Rows are points. To make a cloud, some directions were put in groups of two or more. Within a group, all points are equally far from the middle, so they leave a hole (a ring in 2 directions, a hollow ball in 3). The other directions are filled evenly. Then the cloud was stretched, turned, moved and blurred a little. Count the holes, and give their numbers of directions, smallest first.
(in the rows, 128 means zero)

Cloud:
147  57
134  139
148  120
126  128
187  125
179  87
111  156
132  146
98  104
187  67
163  95
139  122
151  112
188  141
Holes: 0

Cloud:
133  165  160  156
101  100  120  91
143  85  142  104
167  129  75  155
84  147  87  169
102  76  128  177
96  152  82  118
97  158  108  187
175  117  139  115
172  129  156  135
162  155  153  132
102  76  127  178
145  161  76  146
88  144  77  127
141  81  75  152
124  76  140  178
106  161  75  139
84  128  163  127
97  79  137  172
165  149  157  138
153  157  77  143
104  158  107  102
171  111  90  121
71  112  108  175
131  157  104  195
142  83  158  162
111  162  115  192
75  104  93  169
125  162  142  187
162  109  160  165
Holes: 2 (2, 2)

Cloud, 47 rows:
119  79  126  126  101  117
60  129  106  80  112  67
161  162  104  146  142  62
96  130  172  113  81  69
120  80  135  145  136  86
95  142  71  63  126  92
68  169  111  73  99  101
158  169  148  95  125  126
127  170  160  140  91  96
77  125  162  138  165  86
144  126  168  153  81  137
91  109  166  113  162  91
134  89  97  98  65  141
130  161  174  96  104  115
120  179  84  123  147  133
166  153  98  144  138  117
61  139  104  146  119  131
91  191  137  84  127  107
165  159  96  117  61  74
62  131  107  112  162  156
142  177  147  130  68  103
172  141  123  157  126  121
110  81  133  130  92  169
175  127  134  93  108  182
88  116  169  105  162  123
86  165  166  72  120  62
172  114  125  129  99  168
175  155  129  73  71  165
139  87  118  82  125  151
72  129  92  100  112  159
62  119  134  92  119  107
160  147  151  115  117  75
132  79  116  152  149  140
85  107  159  128  143  60
140  145  166  127  141  56
108  119  72  66  161  90
103  80  126  141  176  165
120  101  163  130  117  85
165  124  103  63  172  161
82  169  92  108  125  169
103  185  154  107  155  123
115  122  173  146  164  101
72  101  99  150  149  117
115  182  143  167  107  104
139  182  149  89  155  60
137  85  106  116  135  125
99  95  154  81  102  89
Holes: 1 (3)

Cloud, 99 rows:
146  142  126  191  186  130  82  118  104
111  147  92  94  193  142  156  127  161
112  64  139  171  156  85  101  76  126
100  87  156  121  93  122  124  112  121
162  116  92  121  111  128  135  55  45
195  128  89  96  131  151  144  70  117
153  183  138  82  114  132  150  87  127
125  161  172  168  186  110  160  102  117
179  131  128  102  176  73  98  110  105
126  166  77  153  160  77  139  109  130
108  122  147  161  176  161  99  94  136
81  118  107  77  127  90  146  147  109
133  99  81  139  94  137  165  74  102
129  168  92  161  149  165  130  47  94
102  117  105  155  121  177  135  124  181
111  95  137  95  188  142  122  93  133
150  159  145  148  168  162  139  165  173
112  91  81  162  139  82  171  99  145
121  82  134  168  173  131  190  126  121
130  169  107  77  117  142  67  155  156
81  106  147  143  183  125  148  173  138
186  78  125  158  145  138  79  148  158
165  89  78  150  128  154  120  88  91
105  104  143  137  168  161  114  118  172
148  179  82  144  99  128  172  157  98
164  98  74  115  155  77  173  119  128
121  154  122  156  107  170  140  94  189
126  66  164  137  175  105  126  101  111
191  112  80  100  157  145  151  99  126
100  164  99  106  144  86  183  62  127
99  149  124  92  133  91  110  43  102
79  112  74  139  109  104  121  129  76
106  119  57  160  155  96  155  152  201
147  65  65  158  153  83  114  121  138
103  95  170  110  121  97  172  96  111
124  171  112  97  149  75  126  102  134
177  121  70  133  177  92  112  159  96
111  139  69  127  150  154  85  77  108
130  82  80  120  148  62  115  98  80
89  155  79  142  172  81  145  122  95
160  164  70  121  169  148  122  82  159
90  122  98  101  136  77  105  63  88
110  112  148  106  117  167  125  73  187
158  89  151  97  114  159  108  119  126
125  154  81  175  160  92  150  127  175
96  158  141  117  93  131  130  162  199
149  66  137  151  152  103  132  150  155
163  102  136  139  72  117  94  149  147
115  70  137  102  159  88  106  166  155
156  153  165  157  151  95  169  132  140
133  144  163  118  115  85  75  63  170
125  79  153  108  177  150  144  99  132
130  85  114  96  195  110  147  80  93
124  117  124  84  123  99  199  64  63
141  80  74  145  79  91  130  87  149
170  159  120  87  122  132  75  76  99
162  173  99  74  99  125  138  163  147
103  89  144  122  147  173  120  130  146
169  77  47  132  140  141  125  126  162
182  129  121  176  106  74  114  69  148
163  135  146  154  149  167  94  168  108
158  180  88  94  156  162  142  124  148
91  166  74  105  117  114  93  136  106
90  118  75  160  188  93  120  118  91
101  114  72  131  185  101  185  115  114
167  147  172  109  100  124  115  87  121
153  165  152  86  108  121  127  132  109
186  103  97  163  122  161  129  120  142
135  171  166  161  111  113  154  81  118
120  164  171  115  134  89  87  124  98
108  139  129  166  148  173  88  117  135
133  164  160  116  130  162  72  165  98
137  158  69  137  110  76  87  85  153
150  88  112  104  177  73  130  87  63
136  152  154  131  164  170  125  104  176
187  142  98  117  190  132  183  87  86
192  133  95  82  98  128  126  75  138
84  157  156  103  165  86  125  124  102
97  177  168  143  125  112  150  143  118
113  93  158  92  100  118  120  137  95
156  135  138  169  163  153  96  67  183
137  154  121  90  131  68  69  138  176
102  143  159  108  107  111  159  74  192
119  156  153  131  114  94  123  127  192
84  120  96  165  109  93  111  118  136
181  121  166  157  168  92  87  87  141
85  111  149  140  107  156  124  94  122
128  154  66  164  141  80  135  143  194
130  144  66  167  153  154  69  157  159
156  80  66  126  96  132  97  62  112
102  90  113  168  160  112  166  146  169
196  125  101  110  157  59  108  66  124
161  99  154  140  173  130  103  184  105
90  109  148  107  90  138  179  151  161
121  87  137  88  150  160  101  69  154
185  146  93  133  170  78  173  76  105
146  168  122  178  160  176  164  91  135
108  157  68  146  174  160  111  125  101
180  90  82  142  148  60  117  68  96
Holes: 3 (2, 2, 2)

Cloud:
99  134  139  110  127  98  120  134  76
128  129  66  127  155  158  146  115  181
167  105  99  130  122  101  187  108  109
91  152  98  164  108  104  148  178  131
153  161  171  146  102  136  78  129  173
147  120  165  73  140  161  146  155  129
173  129  160  118  122  189  142  116  173
92  157  159  78  108  91  115  89  132
212  156  115  141  72  89  148  130  122
130  110  76  95  119  64  181  124  149
121  106  102  124  62  157  125  92  131
108  116  102  134  95  56  93  175  159
130  97  151  127  66  121  101  110  193
159  117  122  118  79  135  151  177  88
129  148  77  127  188  104  113  129  150
180  200  134  132  140  129  97  120  150
139  187  132  42  117  69  136  153  161
153  142  167  147  93  78  102  80  144
131  122  94  176  135  97  145  156  108
77  126  136  131  94  143  161  165  178
129  149  161  133  127  157  131  151  215
86  140  140  96  50  94  151  125  170
138  154  169  79  118  77  190  158  137
174  156  169  156  118  82  112  91  143
112  200  108  163  116  68  146  131  131
148  99  142  120  86  87  138  195  171
165  149  166  93  109  126  101  76  174
98  114  117  92  115  166  125  134  104
109  135  113  166  108  96  152  146  87
116  145  91  163  109  118  67  124  172
183  135  142  114  112  149  132  146  78
173  147  92  131  132  44  153  133  171
158  178  137  136  146  106  116  156  206
98  158  126  112  118  170  167  83  139
169  107  121  174  116  144  112  117  105
132  167  162  90  155  113  193  146  150
158  186  127  140  122  76  133  74  182
149  128  164  75  108  144  180  172  136
187  146  146  100  161  125  137  82  132
156  114  165  104  63  130  122  124  197
142  131  157  148  94  97  121  178  95
168  126  141  39  96  94  121  126  133
122  125  104  99  60  95  113  178  107
173  130  162  180  130  126  138  103  170
135  108  91  50  92  95  111  130  148
167  97  127  87  94  175  151  145  132
112  179  112  146  124  133  97  154  204
176  178  99  82  137  126  114  119  96
97  124  85  130  85  46  134  121  170
142  125  143  188  97  112  112  83  131
137  138  83  74  164  114  184  121  153
106  169  103  154  94  150  100  164  133
76  145  136  87  146  131  109  91  170
170  161  167  71  70  72  126  137  121
131  157  155  170  99  103  101  102  103
182  109  104  104  95  64  138  112  178
112  109  117  182  145  135  147  129  128
144  127  98  53  157  130  125  129  123
95  147  96  104  105  151  162  120  210
127  105  149  135  75  73  178  147  131
149  189  158  96  145  161  115  105  140
152  120  167  49  100  131  115  128  134
120  96  115  121  54  124  96  154  163
167  89  137  119  106  101  149  142  207
104  135  166  90  119  93  179  128  196
132  201  106  139  63  74  123  142  159
137  219  138  132  128  90  125  158  134
120  108  73  136  150  88  132  154  197
104  156  117  125  32  129  136  129  147
137  177  115  171  117  124  180  99  179
139  183  159  72  114  104  118  75  147
132  163  85  98  114  62  158  194  135
108  129  123  138  39  140  145  135  128
149  124  66  128  151  132  121  90  180
131  170  89  41  89  114  125  150  157
97  158  134  174  118  125  98  164  145
127  172  90  66  147  139  115  166  141
91  130  78  88  137  83  178  120  132
79  125  111  153  142  125  123  179  162
143  108  95  137  126  44  145  166  160
79  163  99  81  118  108  123  165  201
102  159  149  132  71  96  188  144  162
166  89  104  149  145  142  102  107  157
100  84  107  92  92  124  105  109  182
125  184  119  136  89  59  119  113  198
100  195  145  131  136  104  155  117  106
208  161  142  123  71  107  133  135  96
71  121  151  85  94  86  127  144  189
183  119  112  135  160  75  115  118  173
95  142  102  152  122  173  145  129  195
Holes: 2 (3, 6)

Cloud:
173  67  96  100  135  134  114  123  125
140  105  180  153  105  208  158  126  136
98  83  126  149  57  110  120  129  119
160  178  142  98  94  131  141  100  169
187  136  109  97  103  105  153  126  123
46  152  199  145  108  150  134  130  126
108  139  194  115  115  156  54  131  117
64  139  111  161  168  141  164  176  116
139  88  127  150  115  193  108  140  69
147  140  98  142  130  143  190  107  163
128  163  163  183  144  99  171  161  157
117  89  123  215  125  133  123  170  109
139  179  178  145  162  112  182  131  112
119  165  186  146  87  140  128  182  104
57  123  119  174  164  187  133  129  101
87  183  96  122  103  99  157  151  123
191  98  131  126  153  159  154  160  136
117  72  143  86  165  162  147  172  135
138  67  116  162  92  130  121  111  172
124  73  177  88  123  93  155  151  129
85  67  155  116  151  134  125  191  106
141  119  119  151  114  85  194  129  100
99  134  147  184  112  89  65  142  131
53  128  98  121  148  81  121  154  132
156  96  147  105  164  152  103  151  189
119  77  157  74  105  164  100  132  101
137  131  170  132  114  127  180  143  66
114  48  144  114  174  117  142  162  137
148  101  188  102  169  144  163  85  114
65  162  163  143  127  132  134  126  196
85  159  143  154  118  145  64  72  148
84  130  117  76  73  138  140  134  137
72  159  116  172  128  145  97  73  156
164  97  102  142  135  106  174  157  163
155  111  136  98  201  138  143  91  145
164  186  164  172  135  139  167  121  141
109  123  75  112  168  146  168  156  148
122  131  137  93  57  170  145  130  115
134  179  168  125  117  196  123  90  92
156  148  110  108  158  205  132  138  118
141  158  145  211  93  157  138  153  132
140  99  121  121  190  119  149  67  131
137  95  133  125  136  156  70  176  175
100  147  187  190  138  182  104  149  161
151  76  138  58  147  127  123  117  136
91  82  107  113  120  98  102  93  175
185  171  132  129  112  109  163  98  125
134  115  90  129  81  183  140  166  106
78  141  178  181  124  190  76  116  118
175  115  209  119  123  157  158  131  129
157  135  146  136  135  145  86  187  95
168  128  172  167  102  183  130  168  157
113  75  108  165  134  162  60  102  145
200  99  167  129  118  156  142  110  142
109  108  195  91  119  162  184  132  137
65  52  164  123  153  143  96  115  109
137  182  148  127  118  163  188  116  91
136  151  149  164  169  179  140  96  72
148  130  129  72  144  180  164  157  129
137  117  180  177  105  158  82  175  161
98  156  167  114  123  128  150  135  57
182  105  183  148  107  115  166  141  118
90  192  103  124  97  186  116  131  120
156  113  151  114  203  158  103  122  158
68  108  195  125  112  101  152  126  101
133  173  154  170  141  194  112  107  167
93  86  158  169  160  149  142  84  77
128  145  134  176  122  140  194  116  166
194  133  148  146  103  179  154  145  131
65  104  151  110  101  100  176  144  122
115  139  78  103  94  155  133  149  175
128  110  156  120  97  111  107  202  114
112  111  62  130  167  91  110  150  137
112  99  125  141  83  154  152  67  135
177  107  135  129  153  85  99  133  91
94  120  142  203  126  147  165  181  144
109  122  173  125  177  212  92  115  116
116  167  125  113  135  64  90  134  131
148  157  110  152  193  89  110  120  114
151  98  122  132  189  159  147  78  130
132  130  95  148  76  128  128  76  157
121  164  123  108  170  143  168  114  184
111  155  85  144  185  161  88  105  141
152  110  154  64  101  129  98  139  159
141  134  139  128  212  110  133  96  154
122  185  153  160  124  165  146  189  108
99  61  168  118  183  135  119  163  103
114  64  162  114  127  103  138  72  133
134  152  144  154  214  118  123  123  106
113  124  138  176  161  155  85  64  159
Holes: 1 (9)

Cloud, 93 rows:
143  132  120  166  148  93  53  143  145
134  95  81  173  77  123  88  140  163
79  145  89  158  168  129  159  117  140
101  174  90  109  142  73  137  88  150
172  179  126  158  99  91  123  152  149
108  114  133  58  116  124  135  144  197
78  140  130  147  102  147  117  154  177
82  152  78  128  163  154  115  125  106
146  101  139  93  116  182  47  157  162
102  158  122  102  118  94  166  110  190
115  110  23  153  156  145  170  160  134
121  170  150  122  51  136  145  85  109
125  130  90  124  158  99  147  172  206
84  177  96  176  105  105  159  98  106
72  150  110  140  156  87  130  87  141
154  115  131  156  52  121  77  145  156
123  111  145  128  166  191  75  132  136
176  104  94  187  123  80  150  138  126
73  149  101  105  154  98  117  81  125
69  102  130  96  140  182  137  131  134
178  158  96  163  94  75  139  127  124
129  149  56  118  128  101  197  85  128
92  114  117  146  100  109  134  84  176
152  113  68  91  132  209  159  161  92
111  137  135  218  114  108  106  92  107
130  173  157  98  136  142  198  123  179
93  105  145  94  126  114  180  139  161
143  99  143  180  83  69  156  123  130
146  173  122  162  127  70  203  108  116
140  127  122  213  123  69  86  150  125
165  88  100  163  63  105  126  141  142
143  182  100  163  120  132  69  116  87
102  96  151  83  88  115  106  117  162
160  175  87  124  113  71  107  87  95
167  78  116  184  109  133  158  183  146
111  181  85  88  145  123  130  68  129
131  130  151  135  49  181  87  107  112
95  69  123  88  133  140  188  132  137
169  100  148  127  95  123  175  122  147
143  60  124  118  89  141  183  113  146
137  171  179  122  116  183  100  145  119
72  71  107  133  94  171  177  129  116
159  111  176  139  126  111  168  134  178
120  164  166  117  82  126  157  97  83
123  118  170  139  72  80  105  113  168
81  119  97  149  190  151  128  126  144
160  200  134  132  147  68  115  96  134
151  149  178  154  132  165  197  139  140
142  115  177  110  99  108  99  116  116
137  165  122  93  179  183  118  175  126
89  150  102  101  111  172  105  136  89
68  109  123  126  185  140  164  123  94
81  121  168  100  129  135  159  127  186
103  153  88  130  185  96  194  105  106
161  145  138  158  160  121  68  156  101
159  132  129  129  64  152  95  151  92
125  138  58  134  161  138  148  172  182
112  144  40  128  158  168  154  122  132
117  190  136  76  174  112  129  97  123
153  123  118  142  186  167  186  112  76
111  127  100  83  118  166  189  101  76
151  148  97  149  100  170  187  112  140
87  115  98  83  153  139  183  109  89
104  124  119  144  119  68  123  99  176
137  168  114  139  121  136  199  102  147
157  110  136  118  73  118  75  132  92
128  125  21  116  160  165  146  148  103
87  175  169  131  105  145  155  130  105
102  119  114  145  142  74  205  139  162
91  113  135  128  121  93  205  136  149
169  126  109  167  126  144  92  150  185
129  154  141  91  82  175  110  79  93
88  116  110  142  145  139  88  81  134
151  144  137  107  162  153  114  80  126
82  117  106  205  150  121  130  134  132
148  175  124  105  186  149  151  93  128
139  121  74  90  85  183  149  164  118
81  96  86  148  191  164  157  167  86
90  119  193  123  117  109  91  99  110
147  140  135  185  135  128  72  151  181
130  123  173  142  80  177  113  114  129
97  112  110  170  133  58  121  86  105
148  95  128  179  137  73  169  141  157
99  121  117  63  137  117  83  147  148
131  132  161  183  61  151  100  128  130
136  141  133  148  133  125  105  72  171
137  91  131  174  81  175  158  124  130
115  188  65  119  126  151  87  112  155
56  155  124  133  158  138  95  121  98
64  125  152  173  96  132  131  136  149
175  171  105  161  159  147  110  149  152
94  104  99  180  168  128  91  156  103
162  123  110  106  128  208  140  160  103
Holes: 3 (2, 2, 2)

Cloud, 102 rows:
149  101  100  95  107  141  160  140  170
129  138  90  156  82  149  133  173  125
117  137  83  202  83  174  138  101  127
173  111  106  63  82  112  80  115  139
133  62  116  121  73  99  149  115  68
117  127  53  109  103  88  127  131  110
114  151  126  190  146  98  106  119  167
101  91  99  137  187  138  135  118  122
184  95  167  156  108  145  85  104  71
106  72  140  127  123  126  80  104  143
111  135  105  113  128  119  125  64  160
167  65  80  108  136  73  75  84  98
77  117  156  123  128  130  143  99  52
143  121  179  84  114  120  117  149  158
130  168  143  106  123  49  103  144  163
153  76  151  148  182  120  74  116  82
180  160  90  115  111  110  97  95  129
168  138  137  118  104  85  131  95  177
132  95  62  145  140  172  103  89  99
160  155  126  124  109  163  123  180  152
112  78  167  146  113  51  135  111  112
177  132  105  171  92  149  64  148  121
116  158  60  74  75  132  113  105  92
125  81  155  165  134  116  69  149  122
189  123  121  121  132  99  128  46  96
136  85  87  148  112  135  129  158  78
138  141  125  105  95  72  68  141  147
174  180  141  124  122  91  102  96  108
100  88  85  147  122  140  134  113  74
161  52  129  84  98  99  83  105  95
165  62  84  78  103  101  177  133  109
102  147  105  92  98  88  173  87  165
129  119  65  96  139  154  98  183  121
140  154  104  97  83  137  170  141  146
146  161  107  77  148  141  77  117  117
179  75  109  140  119  163  129  100  141
172  103  136  72  126  149  51  145  123
93  94  138  97  149  66  115  89  74
109  150  170  166  102  139  70  115  111
164  82  91  178  84  93  78  123  158
180  116  161  97  62  118  108  122  76
156  68  132  102  114  125  119  85  87
115  157  98  110  164  109  70  135  76
75  120  125  70  136  131  142  111  121
81  126  88  146  89  92  119  95  75
74  132  100  128  152  102  143  116  42
131  129  171  139  61  76  104  100  90
166  145  156  124  143  26  138  133  112
174  156  70  90  145  125  115  111  112
198  158  147  155  140  96  90  83  91
130  162  121  140  116  61  157  108  167
194  104  141  102  169  111  141  123  122
160  106  133  97  98  157  137  69  61
204  156  116  92  74  118  71  120  91
110  149  129  107  86  141  120  187  150
116  122  130  85  41  144  119  97  123
128  94  129  112  116  191  67  110  74
158  97  77  108  124  91  123  81  138
112  88  99  93  128  122  165  90  117
70  78  140  138  108  115  135  74  116
114  110  123  192  122  116  120  103  105
149  127  120  165  80  95  158  128  126
78  96  129  120  157  166  125  85  109
84  79  77  127  94  85  191  125  131
146  152  129  104  144  139  85  122  163
119  152  123  122  102  120  65  116  137
155  184  133  144  178  145  61  139  94
170  125  179  117  161  95  140  102  119
124  113  144  112  84  174  72  95  119
140  141  105  184  83  138  125  129  137
93  169  84  116  137  118  125  151  87
204  154  84  116  118  131  78  124  115
134  133  110  168  139  114  123  63  39
163  132  49  129  82  129  144  127  91
176  154  167  76  142  104  73  125  103
113  122  42  96  104  104  155  163  115
183  64  154  130  111  177  94  98  117
214  83  160  118  138  152  118  152  99
143  115  69  114  129  81  126  110  145
126  100  136  162  166  127  173  122  130
180  123  110  185  92  149  105  149  162
141  150  160  95  110  153  108  122  62
86  156  168  129  121  175  167  88  158
152  120  160  103  56  123  76  120  146
124  93  132  96  149  165  79  102  71
215  133  127  153  152  104  89  95  87
94  110  90  101  90  125  98  72  115
129  151  80  91  145  146  112  75  117
140  118  99  182  160  137  113  69  74
123  139  162  111  93  152  94  122  153
124  134  78  75  117  81  126  125  150
151  161  156  127  149  144  113  95  164
137  178  92  151  68  133  127  94  96
94  161  85  141  105  103  86  58  134
84  107  86  161  128  141  117  60  135
130  109  133  133  132  139  163  87  49
131  130  194  113  110  58  108  101  97
109  174  58  146  137  177  105  98  85
113  162  135  116  177  116  58  139  90
71  118  116  129  95  179  112  176  158
154  139  92  172  151  160  130  73  106
123  128  132  158  114  65  117  159  135
Holes: 1 (4)
